Each point is reached from the start by the listed moves, each made once or not at all, plus a little noise. Is the number of moves made odd or even? Then give how often each move was made.
(in the rows, 128 means zero)

Moves:
(1): [168 133 135 132 128 120]
(2): [115 176 149 137 122 115]
(3): [128 108 181 128 121 141]
Start: [120 104 149 137 112 136]
Points:
[148 155 178 150 106 116] => even (1, 1, 0)
[122  84 203 137 105 149] => odd (0, 0, 1)
[107 132 223 147 100 136] => even (0, 1, 1)
[106 151 169 147 106 124] => odd (0, 1, 0)
[146 136 230 151  99 128] => odd (1, 1, 1)

Moves:
(1): [202 139 136 123 122 111 135 114 134 118 125]
(2): [127 185 122 138 115 145 142 115 128 120 131]
(3): [128 133 195 126 136 141 140 125 126 144 133]
(4): [134 119 132 183 109 132 116 130 126 129 114]
(5): [129 130 121 139 174 131 133 131 131 127 122]
(6): [138 118 125 118 128 176 118 117 138 118 133]
(7): [128 112 121 137 124 137 174 134 121 132 141]
(8): [133 133 127 124 128 140 122 186 133 129 142]
(9): [130 132 130 132 119 119 136 116 186 134 127]
(10): [145 138 109 128 126 139 120 123 123 198 123]
(11): [128 123 123 147 136 119 108 123 116 136 200]
Start: [111 112 100  80 113 117 151 162 141 119 153]
Points:
[135 111  58 114 159 141 168 213 127 201 237] => odd (0, 0, 0, 0, 1, 0, 1, 1, 0, 1, 1)
[212 124  80  79  95 122 194 191 204 192 171] => odd (1, 0, 0, 0, 0, 0, 1, 1, 1, 1, 0)
[193 100  93 173 135 104 172 197 197 129 233] => odd (1, 0, 0, 1, 1, 0, 1, 1, 1, 0, 1)

Moves:
(1): [182 127 123 124 133 129 133 124 136 136 125 128 129 141 131 122 130 121
 135 136 122 137 128 128 128 126]
(2): [134 180 134 121 137 124 132 125 125 128 119 139 126 127 121 129 141 128
 133 116 130 133 121 131 123 129]
(3): [136 126 177 132 123 128 122 130 124 122 118 132 130 128 130 134 120 129
 135 135 127 131 130 136 133 129]
(4): [125 127 124 192 133 137 133 125 121 138 119 138 129 133 124 134 129 129
 124 124 130 128 118 133 130 133]
(5): [125 131 124 125 198 121 119 133 126 125 137 140 126 132 124 117 128 120
 133 131 142 125 123 137 138 133]
(6): [131 128 126 124 129 199 132 124 123 139 122 134 128 106 125 122 126 120
 133 131 136 128 124 131 127 133]
(7): [116 127 128 122 135 126 185 139 129 126 124 137 141 135 135 131 117 129
 134 127 133 124 134 125 134 126]
(8): [130 138 129 126 125 128 116 181 133 136 126 118 138 137 134 134 135 118
 116 124 124 121 129 126 130 126]
(9): [126 126 128 128 126 129 123 126 171 122 125 132 127 130 122 135 126 130
 129 118 124 134 133 135 131 126]
(10): [121 125 138 126 135 129 126 122 135 178 134 122 124 128 123 133 133 133
 129 127 132 126 125 128 128 130]
(11): [129 133 133 140 125 139 131 123 135 126 185 118 140 129 132 129 139 134
 134 136 124 131 140 137 139 128]
(12): [134 122 124 126 120 128 114 139 126 138 138 214 117 131 124 125 123 135
 123 139 129 125 133 126 136 128]
(13): [127 123 125 125 131 128 117 119 120 135 120 130 187 130 114 127 136 121
 133 141 119 127 132 141 122 127]
(14): [119 127 133 125 123 143 126 122 126 128 126 129 120 171 129 126 127 127
 128 127 137 131 126 132 129 124]
(15): [117 131 133 132 127 130 118 115 132 133 126 133 135 127 187 129 138 128
 126 128 134 120 131 139 125 122]
(16): [127 123 123 124 136 126 122 129 119 126 125 132 128 135 128 189 129 127
 143 125 133 132 127 128 132 121]
(17): [125 121 132 132 135 126 131 127 132 125 127 128 123 122 117 124 182 121
 129 136 130 129 131 128 129 129]
(18): [135 124 123 129 136 134 129 137 123 122 126 126 132 126 128 129 132 176
 126 135 130 127 125 130 131 128]
(19): [122 131 123 129 125 130 125 141 124 128 122 130 128 129 129 118 129 130
 177 119 122 129 136 125 128 130]
(20): [119 137 117 128 128 123 125 129 139 131 123 128 116 126 128 133 121 129
 136 175 131 135 122 137 127 128]
(21): [131 129 125 131 122 121 124 136 127 126 133 132 136 119 126 128 122 130
 129 119 175 136 133 131 114 130]
(22): [120 118 127 134 128 132 128 138 122 134 128 128 125 129 132 131 123 134
 118 124 111 199 131 137 130 139]
(23): [126 141 124 129 140 126 120 133 118 127 113 127 119 130 121 127 119 128
 121 133 122 132 196 125 119 119]
(24): [131 127 126 128 122 122 135 133 121 135 126 126 125 122 118 125 132 128
 128 120 122 122 127 180 128 119]
Start: [163 123 122 137  84 115 161 129 136 152 144 121 111 148 122 117 136 119
 142 110 120 131 102 131 135 125]
Points:
[229 178 133 124 105  96 189 165 117 170 106 234 159 152  88 122 119 167
 165 173 152 151 176 203 117 108] => odd (1, 1, 1, 0, 0, 0, 1, 0, 0, 0, 0, 1, 1, 0, 0, 0, 0, 1, 0, 1, 1, 0, 1, 1)
[173 118 173 210  83 215 198 127 192 232 167 229 105 185 155 120 189 127
 226 167 130 138 118 239 162 114] => odd (1, 0, 1, 1, 0, 1, 1, 0, 1, 1, 1, 1, 0, 1, 1, 0, 1, 0, 1, 1, 0, 0, 0, 1)
[199 177 107 202  89 217 137 207 109 201 157 221  97 185  95 161 203 104
 196  96 142 225 182 205 137 124] => odd (1, 1, 0, 1, 0, 1, 0, 1, 0, 0, 1, 1, 0, 1, 0, 1, 1, 0, 1, 0, 1, 1, 1, 1)
[147 190 118 131 114 114 134 183 131 163 108 124 100 191 154 177 212 146
 144 146 128 135 157 204 132  91] => even (0, 1, 0, 0, 0, 0, 0, 1, 0, 0, 0, 0, 0, 1, 1, 1, 1, 1, 0, 1, 0, 0, 1, 1)
[190 185 143 132 177 111 149 226 157 177 146 232 173 181 154 176 153 156
 219 164  95 209 191 247 167 102] => even (1, 1, 1, 0, 1, 0, 1, 1, 1, 0, 1, 1, 1, 0, 1, 1, 0, 1, 1, 1, 0, 1, 1, 1)
[196 170 104 191 113 205 192 141  98 198 158 237 170 195 101 176 129 110
 162 124 156 230 180 167 135 127] => odd (1, 1, 0, 1, 0, 1, 1, 0, 0, 0, 1, 1, 1, 1, 0, 1, 0, 0, 0, 0, 1, 1, 1, 0)
[130 165 163 125 165  99 151 216 182 215 121 235 154 168  84 124 190 112
 208 153 108 204 117 171 156 140] => odd (0, 1, 1, 0, 1, 0, 1, 1, 1, 1, 0, 1, 1, 0, 0, 0, 1, 0, 1, 1, 0, 1, 0, 0)
[138 113 103 188  81 209 133 108 169 249 116 228 144 170 140 127 145 171
 144 169 134 128  98 231 135 113] => odd (0, 0, 0, 1, 0, 1, 0, 0, 1, 1, 0, 1, 1, 1, 1, 0, 0, 1, 0, 1, 0, 0, 0, 1)
[151 194 109 196 180 186 134 173 142 224 181 152 134 138 172 189 172 152
 169 144 205 138  85 183 139 130] => even (0, 1, 0, 1, 1, 1, 0, 1, 0, 1, 1, 0, 0, 0, 1, 1, 0, 1, 0, 1, 1, 0, 0, 0)

Moves:
(1): [157 139 151 120 118 108 131 108 115 138 128 149 144 101 135 128 129 111
 134 131 114 139 144 128 143 111 145]
(2): [124 168 111 161 133 144 140 137 159 122 131 130 119 133 130 131 139 121
 121 141 128 110 121 115 132 124 142]
(3): [124 122 135 141 129 115 124 136 136 127 119 130 133 120 130 102 135 128
 128 123 131 143 151 132 126 132 133]
(4): [149 113 125 142 149 112 122 129 133 129 114 128 138  99 101 135 143 131
 121 118 138 121 100 127 130 128 111]
(5): [126 137 134 121 169 126 140 131 119 143 128 141 117 140 119 119 132 134
 113 119 118 127 122 123 132 138 138]
(6): [132 132 132 138 148 143 114 127 112 125 136 125 131 109 128 134 125 127
 135 140 138 138 126 127 108 134 135]
(7): [122 119 132 121 127 145 145 135 150 125 128 130 127 108 121 124 128 124
 146 121 130 137 155 119 112 127 132]
(8): [117 137 149 137 136 141 140 143 125 121 133 138 122 123 121 127 135 126
 145 103 135 114 135 140 138 126 125]
(9): [134 124 127 132 128 130 110 139 134 132 134 140 120 129 132 126 124 123
 133 126 111 126 130 111 132 133 123]
(10): [118 132 133 137 123 122 140 116 125 156 130 141 126 127 133 141 151 107
 124 131 124 142 126 138 125 132 116]
(11): [107 129 121 135 111 131 121 116 128 137 159 136 143 111 122 123 133 125
 124 118 139 113 130 134 140 123 138]
(12): [110 143 134 122 128 134 131 139 136 126  98 151 150 111 137 115 123 125
 133 106 114 117 109 111 106 143 136]
(13): [123 129 125 116 153 134 121 125 127 138 113 118 146 138 125 135 135 135
 143 139 115 122 138 130 141 126 104]
(14): [143 124 133 152 134 139 131 139 144 127 135 156 146 144 117 108 119 146
 139 130 143 139 136 153 134 113 132]
(15): [129 109 110 153 152 141 126 127 119 136 141 119 128 108 156 122 124 122
 156 101 112 113 132  94 148 140 118]
(16): [114 133 139 126 130 117 132 145 124 134 135 133 141 120 116 152 112 144
 113 134 127 122 135 111 120 121 127]
(17): [122 101 133 129 144 133 122 124 141  95 130 165 126 144 151 137 152 138
 128 143 112 143 101 145 126 131 116]
(18): [139 116 121 138 133 123 153 129 127 142 134 115 126 134 154 127 161 136
 109 126 112  80 134 120 102 116 129]
(19): [121 145 136 118 133 119 128  95 124 125 134 137 124 125 131 133 122 135
 141 129 147 120 126 132 125 143 111]
(20): [126 129 132 127 129 118 138 154 124 117 135 131 123 128 134 123 118 123
 138 148 111 123 133 135 132 130 113]
(21): [135 128 130 100 135 139 139 131 122 126 124 129 132 113 133 138 124 132
 119 127 138 118 140 125 132 127 114]
(22): [129 129 121 126 127 118 130 130 123 130 126 142 124 113 121 130 139 149
 142 137 134 143 144 111 137 129 115]
(23): [139 121 114 135 118 121 132 129 130 121 118 133 132 140 121 138 128 117
 148 120 138 121 149 126 128 131 131]
(24): [138 142 127 125 129 123 125 135 122 125 136 114 128 113 127 131 129 140
 124 126 115 128 137 144 142 135 126]
Start: [137 140 127 135 140 157 131 114 110 132 148 127 143 136 147 136 116 133
 129 138 133 131 115 122 126 118 126]
Points:
[143 235 177 173 202 115 146 129  98 167 188 190 143  72 156 148 122 119
 124 176  90 142 159 110 134 141 124] => odd (1, 1, 1, 0, 1, 1, 0, 0, 1, 1, 0, 0, 0, 0, 0, 1, 0, 0, 1, 1, 0, 0, 0, 1)
[150 143 116 229 243 194 176 127 150 117 187 218 122 174 201 124 171 153
 181  95 111  44 120 101 143 133 110] => even (0, 1, 0, 0, 1, 0, 0, 1, 1, 0, 0, 0, 0, 1, 1, 0, 1, 1, 1, 0, 0, 0, 1, 0)
[167 220 163 198 249 131 163 113 114 181 115 196 179  58 152 137 206 111
 159  94  91  60 142 103 114 150 108] => odd (1, 1, 1, 1, 1, 1, 0, 1, 1, 1, 0, 1, 1, 0, 0, 0, 0, 1, 1, 0, 0, 0, 1, 1)
[136 184 122 196 204 154 185 208 168 156 177 211 181  54 115 116 151 192
 121 121  87  53 135  71 111 113 122] => odd (0, 1, 0, 1, 1, 0, 1, 0, 1, 0, 1, 1, 0, 1, 0, 1, 0, 1, 0, 1, 0, 1, 0, 1)
[143 210 150 181 190 117 214 142 141 138 149 213 175  13 133 101 190 139
 176  82 115  51 186  98 129 132 128] => odd (1, 1, 1, 1, 1, 0, 1, 1, 0, 0, 1, 1, 0, 0, 0, 0, 0, 1, 1, 1, 0, 1, 1, 1)

Moves:
(1): [146 156 118 118 124 125 112 138 111 127 141 134 132 151 132 142 108 156
 128 143 149 145 121 145]
(2): [123 137 139 111 111 143 118 126 139 125 145 128 126 136 134 129 146 116
 126 122 129 126 143 141]
(3): [133 101 169 130 107 124 111 138 113 119 130 135 125 125 121 110 137 132
 140 132 127 143 117 120]
(4): [126 127 131 145 146 142 124 126 133 124 133 117 124 128 133 127 151 134
 116 127 130 108 131 135]
(5): [130 131 131 120 147 122 117 122 114 139 133 124 128 136 124 124 128 127
 127 124 120 127 118 121]
(6): [133 130 131 110 120 154 152 123 119 141 146 124 145 146 135 132 131 134
 117 129 117 119 107 110]
(7): [114 146 135 127 129 123 145 135 147 133 134 132 136 139 139 131 128 124
 127 131 118 114 119 129]
(8): [130 127 116 122 143 132 134 150 127 120 121 119 113 122 127 122 157 130
 147 139 137 155 137 115]
(9): [132 109 132 120 124 132 131 127 151 109 125 120 132 141 138 118 129 125
 129 140 120 132 131 121]
(10): [134 126 123 115 118 126 120 119 111 147 144 155 128 122 121 110 123 124
 141 151 137 115 116 113]
(11): [121 129 135 122 120 133 119 132 137  89 142 158 139 112 111 129 136 105
 140 101 121 113 109 119]
(12): [122 153 136 136 131 138 124 102 130 123 111 150 120 129 128 114 129 149
 102 113 109 135 121 121]
(13): [133 137 122 122 124 123 120 138 133 136 122 135 153 123 132 130 123 126
 108 138 130 131 125 136]
(14): [113 125 119 133 127 124 124 134 125 116 130 142 129 144 123 122 118 126
 123 131 128 144 132 127]
(15): [125 127 129 117 126 121 108 138 123 124 143 138 111 127 138 124 133 155
 113 119 121 128 117 134]
(16): [109 110 119 114 133 140 131 117 143 129 134 137 123 132 133 135 151 128
 125 146 111 127 110 146]
(17): [136 117 125 134 119 122 130 126 133 123 127 133 144 122 126 114 142 138
 143 114 119 146 122 129]
(18): [118 133 117 127 125 131 129 127 144 130 134 122 143 107 110 121 135 147
 127 141 111 132 112 123]
(19): [121 120 125 124 140 156 112 126 130 139 125 148 123 126 138 127 116 133
 148 116 135 134 131 122]
(20): [114 137 116 130 129 125 121 117 119 126 126 126 131 112 137 119 122 129
 137 113 137 128 117 119]
(21): [125 119 148 113 144 121 134 120 142 126 123 126 131 116 119 131 135 148
 117 133 147 143 151 136]
(22): [147 124 147 143 129 123 130 126 118 133 152 116 129 103 135 132 128 119
 121 142 124 138 118 122]
(23): [118 126 133 108 125 136 134 140 112 119 122 140 137 122 138 122 122 123
 128 151 113 131 158 155]
(24): [136 145 111 119 130 145 133 136 140 126 137 114 131 116 120 108 131 129
 128  98 137 124 103 149]
Start: [137 131 115 115  97 133 135 105 131 133 130 104 129 148 146 143 122  91
 109 119 128 132 111 122]
Points:
[130 169 193  34  81 152 124  96  83 115 174 205 175 165 130 109 115 135
  94 145 107 135  69 111] => even (1, 0, 1, 0, 1, 1, 1, 0, 0, 1, 1, 1, 0, 0, 0, 0, 0, 0, 0, 0, 1, 0, 1, 0)
[148 175 144 112 121 146  81 124 120  61 162 147 146  96 128  91 160 139
  80  91 168 203  55 133] => even (1, 0, 1, 1, 0, 0, 0, 1, 0, 0, 1, 1, 1, 1, 0, 0, 0, 0, 0, 1, 1, 1, 0, 1)
[122 120  67  71  99 151  86 116 160  71 192 154 140 119 147 100 197 158
 144 142 115 153  25 110] => odd (1, 0, 0, 1, 0, 0, 0, 1, 1, 1, 1, 0, 0, 0, 1, 1, 1, 1, 0, 1, 0, 0, 0, 0)
[ 56 168 125  76 134 159 113  76 150  91 134 190 164 107 132 102 109 121
 105  90  91 155  97 111] => even (0, 0, 0, 0, 1, 0, 1, 0, 0, 0, 1, 1, 0, 1, 0, 0, 0, 1, 1, 1, 1, 0, 1, 0)
[121  85 166  14  80 206 137 158 179 105 200 147 168 142 191  82 197 129
 101 152  87 222  87 163] => even (0, 1, 1, 0, 0, 1, 1, 1, 1, 0, 0, 0, 1, 1, 1, 1, 1, 0, 1, 0, 1, 1, 1, 1)
[144 168 134  52 109 142  95  68 119 113 199 173 173 123 161 134 149 169
  55 100  95 179   7 122] => even (1, 0, 0, 0, 1, 1, 0, 0, 0, 0, 1, 1, 1, 0, 1, 1, 1, 0, 0, 1, 1, 1, 0, 0)
[146 176 112  62  77 146 130 121 139 165 200 126 206  94 152  80 146  84
 105 151  87 137  66 161] => even (0, 1, 0, 0, 1, 0, 1, 0, 0, 1, 0, 0, 1, 0, 0, 0, 1, 1, 0, 0, 0, 1, 1, 1)

Moves:
(1): [132 140 144 143 125 116 144  97 131 127 119 112 142 117 141 138  84 121
 129 128 149 123 130 104 124 110 144]
(2): [138 123 131 130 137 134 117 122 126 121 139 124 116 133 131 126 130 132
 107 132 129 126 132 134 126 128 135]
(3): [101 112 156 139 128 138 123 116 127 132 129 121 128 160 123 141 124 122
 136 125 122 132 124 130 119 116 138]
(4): [127 123 143 143 132 126 157 119 112 132 133 138 136 129 140 139 119 113
 154 138 121 132 139 154 131 124 117]
(5): [126 136 131 134 115 127 132 126 128 134 137 138 128 138 120 123 122 119
 127 125 125 122 114 104 136 120 130]
(6): [158 105 108 138 104 148 137 147 142 117 104 121 120 129 128 127 123 142
 129 135 150 124 142 136 124 150 109]
(7): [133 109 141 138 155 129 126 124 143 147 112 142 108 136 137 127 121 127
 113 132 146 111 160 118 111 143 133]
(8): [133 130 143 137 112 119 145 136 148 135  99 125 128 138 111 116 141 133
 121 129 123 118 130 108 141 123 124]
(9): [112 121 115 147 146 123 124 136 116 139 127 143 139 125 110 121 122 138
 133 115 114 115 116 129 141 128 148]
(10): [120 104 119 140 134 117 131 130 102 133 109 139 118 148 118 130 137 106
 106 115 129 107 128 120 122 119 124]
(11): [127 106 136 138 129 132 142 132 119 130 123 128 143 129 137 122 136 123
 133 127 134 126 126 129 130 137 110]
(12): [140 113 122 129 126 130 140 124 115 136 129 125 134 110 141 141 119 125
 138 121 135 121 144 143 101 128 139]
(13): [150 119 148 132 123 119 150 129 141 124 117 113 128 135 128 129 128 112
 146 115 134 121 145 129 152 130 135]
(14): [114 132 123 109 123 129 119 117 112 119 138 127 132 145 129 139 126 138
 124 133 106 125 114 130 137 116 138]
(15): [149 154 141 119 118 109 143 101 149 136 136 128 116 152 134 126 121 116
 121 124 131 153 133 117 126 138 131]
(16): [111 140 134 143 113 101 119 132 124 127 132 137 123 160 122 145 139 129
 116 121 121 113 121 110 119 126 127]
(17): [142 124 129 129 130 123 130 133 133 111 131 137 145 117 134 128 140 131
 113 137 125 149 126 131 129 116 127]
(18): [120 129 109 128 129 131 136 133 115 130 137 110 152 102 126 134 111 133
 135 148 145 132 122 116 123 132 141]
(19): [138 128 127 125 123 124 110 133 138 120 118 110 115 126 106 139 116 141
 123 124 118 127 131 117 136 129 130]
(20): [135 145 115 111 131 153 130 109 130 117 136 129 127 138 144 157 129 113
 116 113 113 141 127 145 117 139 124]
(21): [138 118 133 125 129 129  97 120 119 115 113 133 116 126 112 135 114 129
  99 128 142 110 133 126 106 147 147]
(22): [101  94 147 137 134 124 132 161 138 127 117 127 138 154 128  98 130 136
 114 135 118 120 131 143 112 122 112]
(23): [121 108 118 137 104 114 127 109 139 123 116 100 122 112 118 155 104 117
 130 131 130 100 117 121 120 127 144]
(24): [138 129 139 115 131 119 142 118 126 127 131 133 117 135 123 154 132 126
 137 120 130 125 124 152 117 120 128]
Start: [141 116 125 117 128 113 137 153 144 149 124 154 119 102 150 133 121 110
 121 131 144 118 137 125 116 116 145]
Points:
[135  37 174 148 112 126 177 149 149 145  86 132 102 203 145 224  92 130
  92 146 129  75 184 169  38 122 146] => even (0, 1, 1, 1, 0, 1, 1, 1, 0, 0, 0, 1, 0, 1, 0, 1, 0, 1, 1, 1, 0, 1, 0, 1)
[164  51 136 185  64  67 183 110 172 164  28 127 102 168 138 191  25  64
  22 122 207  22 175  42   7 148 182] => even (1, 0, 0, 0, 1, 1, 1, 1, 0, 1, 0, 1, 0, 0, 1, 1, 0, 1, 0, 1, 1, 1, 1, 0)
[114  20 122 163 115 124 101 163  92 112 102 190 120 221 126 179 114 108
  14 100 110  57 124 143  43 107 180] => odd (0, 1, 1, 0, 1, 1, 0, 0, 1, 1, 0, 1, 0, 1, 0, 1, 1, 0, 0, 1, 1, 1, 0, 0)

Moves:
(1): [142 106 128 127 116 129 136 126 136 135 152 151 134 113 124 137 141 133
 126 114  85 147 113 134 158 146 112]
(2): [123 135 113 126 132 146 115 126 118 146 130 117 136 112 118 126 125 101
 127 127 123 123 131 146 146 144 133]
(3): [126 124 134 146 142 121 128 159 118 114 127 107 117 125 106 106 130 115
 100 119 139 139 126 122 102 131 126]
(4): [133 125 131 134 132 139 127 110 125 135 128 132 129 122 126 145 120 131
 118 140 133 133 118 114 133 124 126]
(5): [129 138 122 128 129 128 133 142 138  97 118 126 130 108 118 130 149 141
 121 124 149 125 163 122 124 104 130]
(6): [143 119 129 124 120 136 155 124 138 145 134 137 145 129 121 140 136 129
 148 116 129 123 124 145 107 118 126]
(7): [133 138 113 133 132 112 133 140 133 127 133 120 129 116 129 126 121 131
 113 121 142 126 122 123 115 132 128]
(8): [130 109 119 119 130 127 123 130 107 137 130 122 124 112 132 110 133 133
 129 119 125 137 108 127 123 119 134]
(9): [123 107 119 128 121 131 120 129 125 139 110 115 103 124 119 133  94 132
 142 131 132 142 123 118 124 131 129]
(10): [126 115 138 131 130 124 121 136 117 116 113 129 143 118 132 130 127 129
 122 130 116 123 136 121 130 119 126]
(11): [117 120 124 112 115 134 122 118 136 130 128 129 110 128 142 136 143 116
 106 125 136 110 127 111 133 126 144]
(12): [137 129 129 132 134 132 130 130 128 129 136 127 131 134 131 135 127 131
 122 145 125 118 130 133 121 116 140]
(13): [158 129 147 126 141 113 126 130 157 122 127 120 144 127 127 116 112 123
 123 142 142 132 112 121 129 128 128]
(14): [ 92 139 128 118 135 134 131 143 129 108 130 128 110 128 141 123 131 106
 127 132 132 126 134 133 126 106 124]
(15): [130 109 114 115 143 120 141 146 114 144 121 138 139 132 146 114 106 121
 126 134 118 134 151 140 148 142 126]
(16): [125 116 109 139 145 165 146 134 119 128  98 120 139 136 130 109 132 135
 153 111 137 109 129 141 129 140 127]
(17): [134 119 129 127 135 121 133 127 138 133 129 146 127 132 118 119 114 130
 141 118 121 119 120 126 129 131 120]
(18): [127 119 112 122 129 125 139 124 115  95 123 164 139 130 123 108 126 124
 139 138 139 146 130 147 117 127 114]
(19): [117 130 119 123 126 140 108 134 136 134 137 137 128 127 125 130 130 123
 128 117 130 141 128 101 103 139 135]
(20): [143 126 135 124 131 141 122 137 122 122 144 134 142 124 128 159 144 123
 135 115 126 117 120 124 137 121 121]
(21): [121 120 139 127 146 123 125 123 136 104 138 116 133 115 124 151 124 146
 114 123 129 127 134 127 134 137 109]
(22): [138 110 125 126 126 126 142 126 136 127 138 117 140 122 109 140 149 133
 127 147 122 125 128 112 138 134 119]
(23): [120 123 126 127 145 119 133 117 128 111 122 125 127 132 134 127 137 118
 132 120 121 140 139 126 128 125 132]
(24): [127 134 144 129 117 126 128 124 119 126 145 117 122 137 138 119  93 123
 127 150 110 137 152 109 139 127 127]
Start: [127 143 102 113 102 131 149 142 121 120 110 140 144 141 103 128 159 156
 135 123 134 120 142 141 127 149 111]
Points:
[140 110  73  73 116 143 178 150 100 108 153 159 186 112 121 156 126 118
 116 121 133 112 180 162 151 170  88] => odd (0, 1, 0, 0, 0, 1, 1, 0, 0, 0, 1, 0, 0, 0, 1, 0, 0, 1, 0, 1, 1, 0, 0, 1)
[174  38  78  91 119 152 192 139 115 155 154 137 172  69  67 165 106 177
 138 148  71 148 174 130 187 157  79] => odd (1, 1, 0, 1, 1, 1, 0, 1, 1, 0, 0, 1, 0, 0, 1, 0, 1, 0, 0, 0, 1, 1, 0, 1)
[145  91  62 118 144 222 159 127 117 163  98 149 173 131  74 173 136 131
 201  84 131 106 125 135 104 159 120] => even (0, 1, 0, 1, 0, 1, 0, 0, 1, 0, 0, 1, 0, 0, 0, 1, 1, 0, 1, 1, 0, 0, 1, 0)
[119  42  10  73 116 172 167 171  96  98 119 136 157  60  89 107 133 155
 120 112 119 159 189 107 166 204  87] => even (1, 1, 0, 0, 1, 0, 1, 1, 1, 0, 1, 0, 0, 0, 1, 1, 0, 1, 1, 0, 1, 1, 0, 1)
[ 98   7  52  72 168 188 157 157  82  73 100 202 153  98 133 147 139 139
 147  90  91 143 134 116 150 149  81] => even (1, 0, 0, 1, 0, 0, 0, 1, 1, 1, 1, 1, 0, 1, 1, 1, 1, 1, 1, 1, 1, 0, 1, 0)
[106  71  69 118 115 200 163 148 102 132  84 124 155  91  79 147 152 132
 152 133  90 124 130 137 187 169  83] => even (1, 1, 0, 1, 0, 0, 0, 0, 1, 1, 0, 0, 0, 1, 0, 1, 0, 0, 0, 0, 0, 1, 0, 0)
[147  50  93  78 119 146 217 158 129  68 155 195 172  92  76 184 122 166
 161 141  95 159 188 127 177 132  30] => odd (1, 0, 0, 1, 1, 1, 0, 0, 1, 0, 0, 0, 0, 1, 1, 0, 1, 1, 0, 1, 1, 1, 0, 1)
[174  51  91  84 131 169 176 135 129 103 165 153 190  67  64 187 156 138
 148 151 112 154  83 158 155 135  63] => odd (1, 1, 0, 1, 0, 1, 0, 1, 1, 0, 0, 1, 1, 1, 0, 0, 0, 1, 0, 1, 1, 1, 0, 0)
[124  77  81 102 216 127 173 217  69  35 100 121 195  96 110  52  92  93
 119 103 134 136 166 156 138 158  65] => odd (0, 1, 1, 0, 0, 0, 1, 1, 0, 1, 0, 0, 1, 1, 1, 1, 1, 1, 0, 1, 1, 0, 1, 1)
[140  92  66 104  95 183 119 152 101  89 111 192 175  67  64 176 161 141
 141 108 113 166 153 116 146 150  84] => odd (1, 1, 0, 1, 1, 0, 0, 0, 1, 1, 0, 0, 0, 0, 0, 0, 0, 1, 1, 1, 0, 0, 0, 0)
[111  76  68 104 146 182 171 162  91  99  94 102 138 127 104 140 180 144
 179 120 131 109 131 130 129 116 113] => even (0, 0, 0, 0, 0, 0, 0, 1, 1, 0, 0, 1, 0, 1, 0, 1, 0, 0, 0, 1, 0, 1, 1, 0)
